Each row is a point. Each copy is the shape, with its points in the same order, stretched, turned, moved and blurred by noise. Is it also mirrored, or only turned?

Shape:
-0.32  -0.29  0.11
-0.19  0.24  -0.38
-0.06  -0.67  0.42
0.24  0.38  0.80
0.44  -0.59  -0.08
0.28  -0.11  0.32
0.10  0.03  -0.12
Copy 1, 7 rows:
-0.25  0.32  0.21
0.27  0.31  -0.17
-0.66  0.02  0.38
0.20  -0.45  0.64
-0.49  -0.23  -0.31
-0.21  -0.27  0.14
0.05  0.08  -0.11
Copy 1 is: only turned
Copy 2, 7 rows:
-0.22  -0.68  0.31
-0.35  0.10  -0.28
0.20  -1.09  0.59
0.15  0.31  1.21
0.64  -0.70  -0.11
0.34  -0.21  0.52
0.07  -0.05  -0.03
Copy 2 is: only turned

Shape:
-0.01  -0.37  -0.39  -0.03  -0.48  0.43
-0.17  0.11  -0.74  -0.36  -0.44  -0.05
-0.03  -0.06  -0.53  0.08  -0.18  -0.15
-0.14  0.15  -0.08  0.09  -0.37  0.05
-0.14  -0.20  0.07  -0.15  0.64  0.46
0.77  0.24  0.72  0.03  -0.49  0.31
0.42  0.40  -0.61  0.28  -0.47  0.45
0.01  -0.32  0.35  -0.18  -0.46  -1.06
0.29  -0.34  -0.07  -0.01  0.59  0.15
Copy 1, 9 rows:
0.30  -0.06  0.02  0.56  0.61  0.19
0.39  -0.01  -0.66  0.24  0.29  0.33
0.29  0.29  -0.25  0.19  0.05  0.20
-0.08  0.22  -0.30  0.32  0.34  -0.05
-0.29  -0.42  0.30  -0.22  -0.20  0.22
-0.36  0.60  0.26  -0.08  1.22  0.12
-0.03  0.56  -0.30  0.59  0.57  0.83
0.52  0.51  -0.14  -0.34  0.31  -0.88
0.00  0.02  0.44  -0.32  -0.12  0.31
Copy 1 is: mirrored
Copy 2, 9 rows:
-0.22  -0.83  0.09  -0.13  -0.02  -0.03
-0.48  -0.34  0.02  -0.85  -0.16  0.04
-0.17  -0.12  -0.06  -0.41  -0.15  -0.19
-0.30  -0.24  0.03  -0.09  -0.36  0.16
-0.03  -0.03  -0.02  0.25  0.72  0.37
0.62  -0.84  0.34  0.26  -0.81  0.73
0.01  -0.50  0.85  -0.32  -0.46  0.02
0.25  -0.15  -1.11  -0.33  -0.81  0.04
0.34  0.00  -0.07  0.01  0.46  0.12
Copy 2 is: mirrored
Copy 3, 9 rows:
0.08  -0.61  0.16  0.59  -0.59  -0.03
0.38  -0.60  -0.17  0.57  -0.13  -0.53
0.05  -0.30  -0.09  0.71  -0.05  -0.25
0.14  0.03  0.06  0.36  -0.33  -0.20
-0.37  -0.03  -0.67  -0.16  -0.43  0.49
0.61  0.27  0.72  -0.29  -0.41  0.46
1.03  0.02  0.02  0.96  -0.37  0.21
-0.64  -0.17  0.83  0.00  0.52  -0.69
-0.40  -0.23  -0.40  0.15  0.03  0.59
Copy 3 is: only turned
Copy 4 (9 x 6):
0.12  -0.44  -0.53  -0.15  -0.32  0.31
-0.15  0.01  -0.80  -0.04  -0.46  -0.16
-0.22  0.10  -0.35  0.11  -0.36  0.11
0.22  -0.01  -0.26  0.09  -0.36  -0.08
-0.25  0.03  -0.05  -0.05  0.56  0.05
0.72  0.08  0.40  -0.73  -0.49  -0.09
0.48  0.34  -0.52  -0.13  -0.48  0.46
-0.65  -0.08  0.28  -0.07  -0.97  -0.64
-0.57  0.19  0.16  -0.12  0.18  0.21
Copy 4 is: mirrored

Shape, 14 rows:
-0.01  0.28  0.16  0.35  -0.29  0.43  -0.14  -0.17
-0.21  0.15  -0.31  0.57  -0.33  0.34  -0.22  0.20
-0.67  -0.05  0.24  -0.33  0.29  -0.16  0.07  -1.01
-0.25  -0.67  0.42  -0.38  -0.25  -0.44  -0.37  -0.32
-0.17  0.00  0.50  -0.70  0.32  -0.39  0.35  -0.63
-0.35  0.11  0.21  0.12  -0.52  -0.63  -0.68  0.29
0.09  0.56  -0.36  0.01  0.50  0.36  -0.11  0.18
-0.03  0.56  -0.15  0.06  0.72  0.66  0.62  -0.22
-0.25  0.38  -0.04  0.20  -0.35  0.58  0.56  -0.10
-0.29  -0.45  0.00  -0.10  0.20  -0.75  -0.34  -0.40
-0.09  0.04  -0.29  0.14  -0.52  -0.65  -0.03  0.07
0.40  0.48  -0.01  0.32  -0.08  0.40  0.33  -0.56
-0.40  -0.24  0.65  -0.02  0.62  -1.10  -0.04  -0.28
0.02  -0.01  -0.18  0.34  0.33  0.51  0.16  0.25
Copy 1, 14 rows:
-0.07  -0.04  0.12  0.47  0.16  0.23  -0.55  -0.02
-0.07  -0.10  -0.36  0.48  -0.05  0.38  -0.21  0.20
0.19  -0.50  1.00  -0.15  -0.01  0.10  -0.14  -0.72
0.65  -0.15  0.42  0.13  -0.54  -0.55  -0.10  -0.17
0.08  0.15  0.90  -0.37  0.08  -0.42  -0.04  -0.63
0.76  0.27  0.14  0.82  -0.08  -0.02  0.00  -0.12
-0.06  0.30  -0.44  -0.25  0.32  0.38  -0.32  -0.14
-0.70  0.01  -0.06  -0.54  0.58  0.32  -0.26  -0.38
-0.62  0.01  0.28  0.22  0.19  0.35  0.06  0.14
0.49  -0.18  0.09  0.06  -0.46  -0.47  -0.16  -0.77
0.04  0.37  -0.02  0.49  -0.46  0.05  0.10  -0.22
-0.65  0.08  0.32  0.24  0.12  0.16  -0.68  -0.30
0.56  0.01  0.44  0.13  0.23  -0.67  0.06  -0.98
-0.38  -0.10  -0.63  -0.13  0.09  0.07  -0.16  0.16
Copy 1 is: mirrored
Copy 2, 14 rows:
-0.32  0.07  0.38  0.40  -0.07  0.41  0.16  -0.37
-0.04  0.22  0.02  0.36  -0.38  0.32  -0.03  -0.18
-0.48  -0.41  0.20  -0.27  0.52  -0.14  -0.24  -0.76
-0.32  0.04  0.39  0.37  0.18  -0.71  -0.51  -0.14
-0.55  -0.40  0.23  -0.23  0.76  -0.41  0.23  -0.29
0.05  0.53  0.66  0.10  -0.25  -0.52  0.04  -0.27
0.02  -0.09  -0.12  -0.33  0.19  0.62  0.17  0.30
-0.52  -0.41  -0.36  -0.32  0.38  0.79  0.37  -0.02
-0.48  -0.56  -0.03  0.41  -0.20  0.34  0.49  -0.45
-0.03  0.40  0.06  -0.07  0.49  -0.49  -0.52  -0.24
0.30  0.22  -0.01  0.23  0.09  -0.41  0.29  -0.28
-0.19  -0.11  0.11  0.31  0.47  0.62  0.58  -0.33
-0.55  0.86  0.08  -0.45  0.53  -0.72  -0.19  -0.42
-0.32  0.09  -0.32  0.20  -0.02  0.44  -0.18  0.24
Copy 2 is: only turned
Copy 3, 14 rows:
-0.17  0.56  0.58  -0.14  -0.55  -0.12  -0.17  0.27
-0.21  0.72  0.38  0.48  -0.40  0.00  -0.05  -0.09
0.05  -0.71  0.52  -0.48  -0.26  0.62  -0.32  -0.04
-0.52  -0.70  -0.35  -0.63  -0.29  0.02  -0.48  -0.37
0.02  -0.74  0.16  -0.71  0.08  0.21  -0.28  0.43
-1.23  -0.01  -0.12  0.05  0.23  -0.22  -0.39  -0.14
0.33  0.99  0.51  0.14  0.43  0.23  -0.07  0.15
0.96  0.68  0.84  0.16  -0.14  0.37  -0.05  0.66
0.19  0.49  0.57  0.25  -0.85  0.16  0.13  0.76
-0.23  -0.73  -0.04  -0.18  0.20  0.05  -0.25  -0.72
-0.58  -0.21  0.02  0.23  0.03  -0.26  0.36  -0.18
0.38  0.44  0.98  -0.25  -0.41  -0.34  0.42  0.50
-0.39  -1.15  0.01  0.06  0.53  -0.18  -0.69  -0.11
0.52  0.69  0.23  0.37  -0.30  0.09  -0.19  0.11
Copy 3 is: only turned
Copy 4, 14 rows:
-0.13  0.29  0.39  -0.30  0.06  -0.50  0.02  -0.18
0.26  0.16  0.44  -0.15  -0.07  -0.32  -0.47  -0.04
-0.85  -0.63  -0.31  -0.65  0.58  0.14  0.13  -0.07
0.22  -0.68  -0.42  -0.33  0.40  -0.60  0.23  -0.13
-0.66  -0.37  -0.64  -0.41  0.41  -0.07  0.77  0.36
0.65  -0.41  0.18  -0.55  0.17  -1.06  -0.16  0.58
0.09  0.56  -0.04  -0.24  0.25  0.29  0.06  0.53
-0.74  0.51  0.03  -0.12  0.34  0.58  0.34  0.28
-0.58  0.14  0.24  0.00  -0.40  -0.20  -0.01  -0.04
0.08  -0.42  -0.43  -0.26  0.97  -0.41  0.04  0.30
0.01  -0.02  -0.19  -0.07  0.11  -0.86  -0.10  0.42
-0.52  0.64  0.10  -0.35  0.27  -0.31  0.21  -0.20
-0.08  -0.66  -0.12  -0.49  1.23  -0.53  0.66  0.82
0.08  0.24  0.30  0.20  0.27  0.24  0.08  0.06
Copy 4 is: only turned

Shape:
0.43  0.00  -0.38  -0.07  -0.14  0.15  -0.09  -0.14  0.31
0.06  -1.15  -0.35  -0.24  0.07  0.29  -0.70  1.19  -0.41
-0.11  0.13  -0.38  -0.25  -0.21  0.08  0.29  -0.08  0.09
-0.16  -0.15  -0.36  -0.22  -0.30  0.07  -0.02  0.02  -0.04
0.04  -0.01  -0.17  -0.58  -0.17  0.54  0.27  0.11  0.30
-0.02  -0.22  0.58  -0.17  0.44  -0.02  0.42  -0.29  -0.10
-0.24  -0.05  -0.43  -0.50  0.76  -0.12  0.01  0.12  -0.06
0.50  -0.21  -0.07  -0.07  0.26  -0.06  -0.17  1.74  0.25
0.16  0.10  0.07  -0.17  0.14  0.23  0.14  -0.21  -0.85
0.00  0.32  0.95  -0.43  -0.27  -0.01  -0.13  -0.11  0.14
-0.31  0.11  0.34  0.03  -0.09  0.11  0.21  0.14  0.27
-0.23  0.24  -0.05  -0.04  0.56  0.42  0.00  -0.14  0.02
Copy 1, 12 rows:
0.02  0.12  -0.18  -0.63  -0.46  -0.15  0.07  -0.30  0.28
-0.13  -1.53  -0.79  0.02  0.13  -0.37  0.43  -0.79  0.51
0.29  0.18  -0.09  -0.37  -0.43  -0.34  0.16  -0.08  -0.26
0.23  -0.07  -0.38  -0.25  -0.39  -0.36  0.16  -0.12  0.00
0.40  -0.11  -0.17  -0.50  -0.57  -0.16  0.62  -0.30  -0.10
0.26  0.18  0.13  0.35  0.20  0.35  0.10  -0.44  -0.33
0.21  -0.21  -0.31  -0.37  -0.33  0.06  -0.21  -0.24  -0.94
-0.79  -1.09  0.14  -0.67  0.58  -0.43  0.73  -0.55  0.20
0.80  -0.14  0.14  -0.10  -0.03  0.17  -0.33  -0.18  -0.08
0.35  0.36  -0.14  -0.20  0.25  0.41  0.53  0.25  0.18
-0.18  0.04  0.17  0.07  0.03  0.02  0.45  0.08  -0.16
0.07  -0.14  0.14  -0.13  -0.49  0.47  -0.10  0.05  -0.58
Copy 1 is: mirrored
Copy 2:
0.01  -0.16  -0.27  -0.55  0.27  0.15  0.18  -0.35  0.17
0.96  0.06  -1.54  -0.15  -0.19  0.18  0.09  -0.03  2.10
0.18  0.19  0.11  -0.15  0.40  -0.17  -0.18  -0.33  -0.09
0.20  0.25  -0.25  -0.06  0.44  -0.04  -0.02  -0.32  0.46
0.68  0.19  -0.12  -0.32  0.36  -0.33  0.22  -0.70  0.01
-0.14  -0.59  0.28  0.42  -0.01  -0.33  -0.03  -0.68  0.17
0.15  -0.14  0.45  -0.36  -0.28  -0.23  -0.40  -0.07  0.65
0.77  -0.06  -1.00  -0.50  -1.21  -0.26  -0.52  0.26  0.47
0.01  0.15  -0.04  0.72  0.29  0.40  -0.04  -0.85  0.31
-0.16  0.19  -0.04  0.38  -0.21  -0.67  0.72  -0.54  -0.22
0.29  -0.13  0.19  0.13  -0.05  -0.48  0.10  -0.02  -0.27
0.40  -0.29  0.64  -0.05  -0.11  -0.02  0.15  -0.12  0.16
Copy 2 is: mirrored
